Each point is reached from the start by the listed moves, each made 0, 1 or 2 times, or once backwards (-1), plus a little noise. Is the number of moves made odd or even? Then give how often each move was made.
In the rows, zero is written as 128.

Moves:
(1): [164 135 144 115 112 122]
(2): [130 158 133 124 127 127]
(3): [115 112 162 120 108 129]
Start: [136 121 149 154 151 120]
Points:
[123 104 185 144 129 119] => odd (0, 0, 1)
[113 132 100 174 185 124] => even (-1, 0, -1)
[226 212 158 130 136 104] => odd (2, 2, -1)
[193  89 209 125 100 110] => even (2, -1, 1)
[196 119 213 119  97 111] => odd (2, 0, 1)

Moves:
(1): [171 131 105 122 125 130 127 129 120]
(2): [126 154 131 139 138 133 123 122 138]
(3): [150 128 180 118 130 130 157 149 128]
(4): [150 134 128 165 103 110 132 115 130]
(5): [128 113 130 148 156 121 125 122 120]
(6): [134 124 130 131 129 164 124 115 127]
Start: [113 104 105 119  99 111 125 134 105]
Points:
[208  79 194 133 155 138 169 153  83] => even (1, 0, 2, 0, 2, 1)
[225  69   8 219  92  56 102  84  67] => even (2, -1, -1, 2, 2, 0)
[182 140 145 144 147 152 133 127 107] => even (1, 2, 1, 0, 1, 1)
[173 112  82 152  73  97 132 119 102] => even (1, 0, 0, 1, 0, 0)
[131 135 237 199 153  53 174 152 120] => odd (-1, 2, 2, 1, 2, -1)

Moves:
(1): [144 132 118 127 151 121 141 116 123 136 121]
(2): [127 154 134 117 144 129 113 132 129 123 131]
(3): [131 121 143 121 162 156 154 140 120 148 133]
(4): [116 135 112 166 125 145 136 140 154 137 112]
(5): [106 115 101 121 157 135 133 131 116 120 123]
(6): [117 134 140 127 119 147 128 113 130 126 114]
(7): [121 146 111 129 136 131 153 140 121 110 131]
(8): [147 152 115 128 116 176 115 150 118 123 114]
Start: [155 164 113 134 138 117 116 125 121 125 119]
Points:
[160 176   7  91 192 109 118 143  52  69 116] => even (1, 0, -1, -1, 2, -1, 1, 1)
[137 220  82 214 131  65 136 114 194 120 101] => even (1, 1, -1, 2, -1, 0, 1, -1)
[172 194  47 157 181 244 129 212 105 138  87] => even (0, 0, 1, 1, 1, -1, 0, 2)

Moves:
(1): [145 132 111 127 150 126 122 115 147 140 131 132 118 131]
(2): [116 150 138 135 143 135 115 135 122 137 131 136 137 122]
(3): [143 125 140 123 121 124 131 127 129 129 141 145 113 131]
(4): [127 119 135 149 130 140 119 122 134 128 124 127 119 127]
(5): [112 110 131 136 166 106 127 143 106 137 128 121 133 128]
(6): [106 130 127 117 138 148 124 113 130 117 135 142 117 128]
(7): [120 132 128 127 123 120 139 122 142 128 150 116 142 121]
(8): [140 118 133 123 134 131 134 152 154 132 115 132 127 118]
(9): [118 124 136 122 129 114 115 113 137 138 113 118 113 122]
(10): [119 117 120 129 116 124 131 135 124 143 131 136 134 129]
(11): [127 127 124 112 124 116 108 141 134 131 153 113 126 153]
Start: [131 111 135 120 134 134 117 132 124 130 124 124 129 126]
Points:
[134 102 105 108 108 127  49  58 162 144  92  83  66 162] => even (1, -1, -1, 1, -1, 0, -1, -1, 2, 0, 1)
[127  52 174 194 167 141 136 198 138 143  43 103 153  72] => odd (-1, 0, -1, 2, 1, -1, 0, 2, 0, 0, -1)
[105  67  94  79 189 108  88  99 193 156 247 117  90 177] => odd (2, -1, 1, 1, 1, 2, 2, 0, 0, 1, 2)
[ 72 119 118 121 192 156  61  67 213 171 197 128  94 130] => even (2, 1, 0, 2, 0, 2, 2, 0, 1, 1, 1)
[164 129 127 101 249 108 120 170 198 165 133 122 139  97] => odd (2, 1, 0, -1, 1, 0, 1, 2, 0, -1, 0)
[188 108 190  80 107 130 109 124 224 135  90 148  57 101] => even (0, 0, 2, 0, -1, 0, 0, 2, 2, -1, 0)

Moves:
(1): [141 118 117 122 121 156 135 148 138 122 121 114 132 115]
(2): [132 144 127 111 100 134 116 140 138 121 118 134 132 114]
(3): [138 126 121 129 125 121 126 144 136 121 116 130  88 122]
(4): [123 128 128 132 127 109 156 107 122 124 134 124 142 136]
(5): [126 141 133 126 131 118 124 122 141 125 141 122 119 136]
(6): [130 119 106 126 136 139 125 129 142 137 136 133 134 120]
(7): [134 140 124 132 130 132 138 116 129 135 130 135 135 135]
(8): [144 107 128 124 135 132 131 124 131 135 120 124 119 130]
(9): [106 104 155 143 103 132 116 121 118 113  86 139 115 149]
(10): [128 114 126 132 112 116 123 132 127 132 112 132 127 144]
(11): [133 120 130 133 138 132 124 155 145 121 114 130 124 114]
(12): [126 120 129 118 102 119 131 128 129 139 135 140 125 141]
Start: [114 115 124 133 142 115 120 128 137 118 143 112 116 140]
Points:
[105 145 104 151 157 123 131  83 162 107 124 150 111 131] => odd (-1, 1, 1, 1, 0, 2, 2, 0, 1, -1, 0, -1)
[113  42 108 150  78 188 124 172 152 145  97 149 159 173] => odd (2, -1, -1, -1, -1, 1, 2, -1, 1, 1, 1, 2)
[ 81 170 160 141 151  56 195   7  80 125 197 111 185 188] => even (-1, 0, -1, 2, 0, -1, 1, 0, 0, -1, -1, 0)
[154  58 130 136 195  91 163 150 184 120 141 100  47 137] => even (0, -1, 1, 1, 1, 0, 0, 2, 0, -1, 2, 1)
[101 115 130 110  29 130  90 190 196 105  85 178 119 125] => even (0, 2, 0, 0, 0, 1, 1, -1, 1, 0, 2, 2)
[ 95 132 163 171 110 156  80 138 166  65  66 123  49 173] => odd (1, 0, 1, -1, 2, 0, 2, -1, 2, 0, 0, -1)
